Every row gives one point. Each copy is the shape, with its points in the same order, stretched, turned, moved and blurred by noise. Is it also mirrored, or only turned?

Shape (8 x 2):
[[-1.56 -1.86]
 [ 0.47 -2.79]
 [-0.03 -2.34]
 [ 2.12  0.43]
 [-1.84  2.09]
 [ 1.26 -1.70]
 [ 2.72  1.87]
 [ 2.66 -3.37]]
Copy 1:
[[-2.31  1.43]
 [-2.44 -0.62]
 [-2.54 -0.18]
 [ 1.33 -2.05]
 [ 1.85  2.08]
 [-1.46 -1.35]
 [ 2.98 -2.60]
 [-2.46 -3.11]]
Copy 1 is: only turned
Copy 2, 8 rows:
[[-1.90 -1.86]
 [-0.24 -2.44]
 [-0.13 -2.06]
 [ 0.46  0.98]
 [-3.54  1.50]
 [ 0.27 -1.51]
 [-0.11  2.85]
 [ 1.27 -2.51]]
Copy 2 is: only turned

Shape (8 x 3):
[[-0.46  0.58 -3.05]
 [-0.01 -3.20 -2.40]
 [-0.48 -2.40 -1.02]
 [ 0.46 -1.06 -0.20]
 [ 1.11  0.25 -0.71]
 [ 1.73 -0.87  0.90]
 [ 1.07 -1.10  2.97]
 [-4.21 -0.40  4.06]]
Copy 1 (8 x 3):
[[ 0.96 -1.28  1.99]
 [-0.97  2.26  2.13]
 [-0.20  2.28  1.07]
 [-0.27  0.49 -0.06]
 [ 0.07 -1.67  0.42]
 [-0.70 -0.63 -0.79]
 [-0.54  0.52 -1.92]
 [ 2.39  4.54 -2.01]]
Copy 1 is: mirrored
Copy 2, 8 rows:
[[ 3.23  0.40 -1.71]
 [ 2.93 -3.82 -0.62]
 [ 1.42 -2.13  0.06]
 [ 0.44 -1.31 -0.99]
 [ 0.87 -0.17 -2.31]
 [-0.93 -1.77 -1.93]
 [-3.00 -1.01 -0.70]
 [-4.40  1.29  4.78]]
Copy 2 is: mirrored
Copy 3, 8 rows:
[[-0.98 -2.17 -1.08]
 [ 3.60 -2.35 -3.14]
 [ 2.39 -0.83 -2.31]
 [ 1.71 -0.22 -0.35]
 [ 1.04 -0.97  1.01]
 [ 2.87  0.25  0.80]
 [ 2.56  1.98  1.27]
 [-3.24  3.92 -3.07]]
Copy 3 is: mirrored

Shape:
[[ 0.21 -1.68 -2.16  1.53]
 [ 1.54 -2.91 -1.96  3.14]
 [-1.28 -0.33 -0.62  2.11]
 [-3.63  1.03 -1.21 -2.86]
 [-0.01  1.59  3.38  1.27]
 [-3.88  0.29  1.86 -0.97]
 [ 2.20  1.00 -0.08  2.30]
 [ 0.52 -1.85 -0.07  0.53]]
Copy 1, 8 rows:
[[ 2.26 -0.74 -1.56  1.75]
 [ 5.23  1.14 -2.75  2.22]
 [-0.13 -0.77  1.27  2.64]
 [-4.61 -4.96  2.71 -0.03]
 [-2.02  2.03  4.40  0.02]
 [-5.57 -1.38  2.95  2.07]
 [ 3.65  0.35  2.38 -0.59]
 [ 0.94  0.61 -0.61  0.08]]
Copy 1 is: mirrored
Copy 2 (8 x 4):
[[-0.50 -2.55 -0.44 -0.95]
 [ 0.03 -3.15 -0.03 -2.81]
 [-0.20 -2.22  0.99  0.04]
 [-2.24 -0.56 -0.99  3.82]
 [ 1.41  0.93  2.89 -0.71]
 [-2.20  0.06  1.45  2.26]
 [ 2.41 -1.06  0.99 -1.72]
 [-0.87 -1.00  0.14 -1.39]]
Copy 2 is: only turned
Copy 3:
[[-0.08 -0.35  1.87  0.84]
 [ 1.05  0.27  3.31  0.60]
 [-1.52  0.61  0.89  1.07]
 [-2.92 -1.97 -2.44  0.30]
 [-2.04  3.27 -0.87 -0.49]
 [-3.89  0.03 -1.56 -0.78]
 [ 0.58  2.27  0.60  0.63]
 [-0.52  0.40  0.98 -0.75]]
Copy 3 is: only turned
